Every row gives one point. To make a cloud, some directions were put in groups of two or more. Within a group, all points are equally far from the middle, so they leave a hole (a ring in 2 directions, a hollow ball in 3). The other directions are filled evenly. Then the cloud was stretched, turned, moved and blurred a little. Count the holes, and give their numbers of directions, smallest first.
(in the rows, 128 means zero)

Cloud (14 x 2):
[[141 169]
 [101 200]
 [181 185]
 [153 201]
 [185 116]
 [141 150]
 [106 131]
 [ 93 153]
 [ 59 116]
 [ 72 166]
 [ 94 149]
 [140 145]
 [151 211]
 [167 107]]
Holes: 0

Cloud (19 x 3):
[[136 127  86]
 [ 49 118 145]
 [110  96 139]
 [172 124 116]
 [134 206 130]
 [ 96 155  64]
 [ 55 136 147]
 [121 194 152]
 [ 88  93  81]
 [117 200 125]
 [ 80 168 148]
 [193 147 111]
 [135 173  83]
 [178 220 142]
 [179 149 102]
 [ 53 172 121]
 [132 158  78]
 [151 205 114]
 [ 74  86 129]]
Holes: 1 (2)

Cloud (27 x 4):
[[166  59 166  77]
 [ 89 165 171 177]
 [177 104 206 140]
 [ 72 134 107 100]
 [ 87 134 118  91]
 [125 102 146 175]
 [201 161 165 117]
 [ 92  53 135 134]
 [169 116 194 126]
 [171 136  97 162]
 [182 178 141  89]
 [151 194 155 109]
 [105  88 159 122]
 [ 62 148 128 147]
 [134 102 147 171]
 [ 58 103 124 176]
 [177 129 186 157]
 [211  62 199 110]
 [ 79  48 153 154]
 [ 75 130 159 168]
 [ 99  67 208 119]
 [175  99 118 143]
 [167 106 160 135]
 [ 82 164 112 148]
 [180  44 164 128]
 [115  48 190 163]
 [157 124 177 146]]
Holes: 0

Cloud (30 x 4):
[[144  84 150  33]
 [114 143 103 222]
 [131 193 110 124]
 [159 186 140 135]
 [124 108 137 206]
 [ 89  88 156 227]
 [153 125 110 177]
 [112  97 172 128]
 [124 127 186 147]
 [170 126  93  98]
 [157 122  89 225]
 [104 137  91 180]
 [120 170  73 228]
 [ 59  99  71 155]
 [ 93 129 123 129]
 [152 125 194  84]
 [101 107  95 185]
 [114  96  89  90]
 [ 55  45 177 158]
 [106 182  81 163]
 [137 175  87 140]
 [157  99 118 106]
 [114 114 130 195]
 [ 77 132 112  86]
 [163  97 134  33]
 [150 147  78 158]
 [170 120  87 125]
 [146  90 142  66]
 [208 118 107 170]
 [197 133 139 139]]
Holes: 0

Cloud (49 x 6):
[[106  96 226 183 133  61]
 [111 110 235 183 159 105]
 [ 94  83 128 143 178  70]
 [119 171 128 201 124  85]
 [ 95 116  63 187  93  99]
 [176 115 158 140 143  81]
 [154 161 154 150 161 212]
 [128 143  81 167  75 112]
 [ 89 127  93 149 184  64]
 [ 59 123 133  99 141 137]
 [118  86 132  54 102 171]
 [164 116 155 129 128  67]
 [ 89 110 157  66  81 113]
 [136 108 211 190 135 133]
 [ 95 120 116  81  87  86]
 [167 136  98 150  93 111]
 [163  89 153 127 108  76]
 [168  60 206  98 101 137]
 [ 61  87 176 144 167 126]
 [112 182 136 140 185  87]
 [ 57  90 156 135 113 150]
 [161 148  67 168 193 129]
 [139 129 169 158 194  57]
 [103 172 163 161 171 172]
 [ 95 135 205 124  96 130]
 [ 91 139 194 108  93 113]
 [173 109 161 148 191 185]
 [114 137 178 177 180 178]
 [ 53 138  82 151  95  80]
 [119 200  69 205 177 135]
 [129  45 170  74 100 148]
 [103 170 173 158 169 167]
 [129  47 183 109 100  69]
 [130 104  96  76 116 204]
 [147 174 102 160  95 138]
 [ 65 164  64 154 129 152]
 [136  70 138  99 157 176]
 [144 177  95 142 172 218]
 [ 87  67 134 130 139  58]
 [164 169 104 136  97 157]
 [124  75 141 119  78 189]
 [107  96 141 120  98  37]
 [152 100 123 165 185 171]
 [ 98 133 139 224 196  98]
 [128  87 155 117  69 186]
 [ 74  86 149 164 185  69]
 [114 154 148 170 195  54]
 [ 91  67 177 154  80 137]
 [140  64 106 145  98 121]]
Holes: 3 (2, 2, 2)
